Every row gives one point. A path goes straight from each point to the next, and from the last back to the first. The post is the endless flat space through its rows: a point in 2 columns, a line in 3, a plane in 4, and so on, so that a path can go around it. Count how often the path circles the post. Going back the other way cancels.

Post (1 x 2):
[[ 0.2 -0.3]]
Path, 25 rows:
[[ 2.8 -4.2]
 [ 5.7  1.1]
 [ 2.4  3.4]
 [ 2.7  0.4]
 [ 1.8 -3.4]
 [-1.0 -2.9]
 [-3.0 -0.5]
 [-1.8  0.1]
 [-2.0 -1.3]
 [ 0.0 -4.6]
 [ 6.4 -1.0]
 [ 6.4  4.0]
 [ 1.0  2.5]
 [-2.7  1.7]
 [ 2.0  2.7]
 [ 4.6  1.4]
 [ 0.5 -2.1]
 [-1.6 -2.7]
 [-4.0 -0.6]
 [-1.5  3.9]
 [ 2.8  1.8]
 [ 5.0  2.6]
 [ 0.0  1.7]
 [-2.8 -0.8]
 [-2.5 -2.8]]
Times around: 0

Post, 5 rows:
[[ 4.4 -2.5 -3.3  0.4 -0.1  1.5]
 [ 0.0 -0.4 -0.5 -0.7 -2.7 -1.9]
 [-2.3  3.5  1.9 -0.1 -4.0 -1.3]
 [ 1.0  3.8  0.6  1.1  1.6 -1.3]
 [-5.4 -2.4  4.3 -1.6  1.9  1.2]]
Path, 34 rows:
[[-2.7  0.3 -0.1 -1.3  1.2 -2.0]
 [-0.7  3.9 -0.8  3.1 -0.9  4.7]
 [ 5.6 -0.3 -3.6  3.6  0.3  3.2]
 [-0.4  0.5  1.8  0.6 -2.0 -2.0]
 [-4.8 -0.6  2.9  0.6  1.4  1.1]
 [-1.9 -3.5 -2.2 -0.9  0.4  1.4]
 [ 3.0 -2.9 -5.8 -1.3  4.4  1.0]
 [-3.0  2.5  0.5  0.3 -1.6 -1.0]
 [-1.7 -0.7  0.4 -0.1 -2.4 -1.7]
 [-6.6  0.1  0.3 -0.4  1.0  1.5]
 [-5.5 -0.8  1.8 -2.2  5.8  3.0]
 [-5.0 -1.1  2.6 -4.0 -4.1  4.9]
 [ 6.4 -3.0 -1.4  0.4  2.4  2.1]
 [-3.9 -2.4  5.4 -3.4 -1.1 -0.6]
 [-0.4  1.6  0.2 -1.2 -1.9  2.1]
 [-0.9 -1.8 -1.6 -0.4  9.0 -1.0]
 [-1.5  1.3 -1.3 -1.4  0.4  0.2]
 [-6.0 -1.4  4.6 -3.9 -0.7 -2.5]
 [ 4.7  2.1  1.2  1.1  0.0  0.3]
 [ 1.6 -1.1  3.0  2.0  5.0  0.7]
 [-6.5 -1.2  3.8 -0.5 -1.3  1.5]
 [-2.8 -2.3 -4.0 -2.1  1.6 -6.5]
 [ 0.3  1.1 -1.9 -1.6  3.3 -3.3]
 [ 1.6  7.2 -3.1  0.6 -1.9  2.4]
 [-7.0  1.8  0.9  0.5 -0.1 -2.9]
 [-0.1 -0.7 -0.1  2.4  1.5 -1.9]
 [ 1.5 -2.5  0.9 -0.6 -2.2 -4.2]
 [ 0.8  2.9  1.5 -0.3 -4.6  0.8]
 [-6.3  4.7  3.7 -3.2 -3.4  0.2]
 [-0.1  3.7 -0.2 -3.5 -5.6 -5.4]
 [-0.8 -0.7  2.7 -1.9 -2.8 -2.4]
 [-0.6  1.4  5.0  0.9  3.8 -1.6]
 [-0.7  5.5  3.4 -1.5 -5.5 -3.3]
 [ 4.7  2.8 -4.3 -1.7 -1.9  1.0]]
Times around: 0
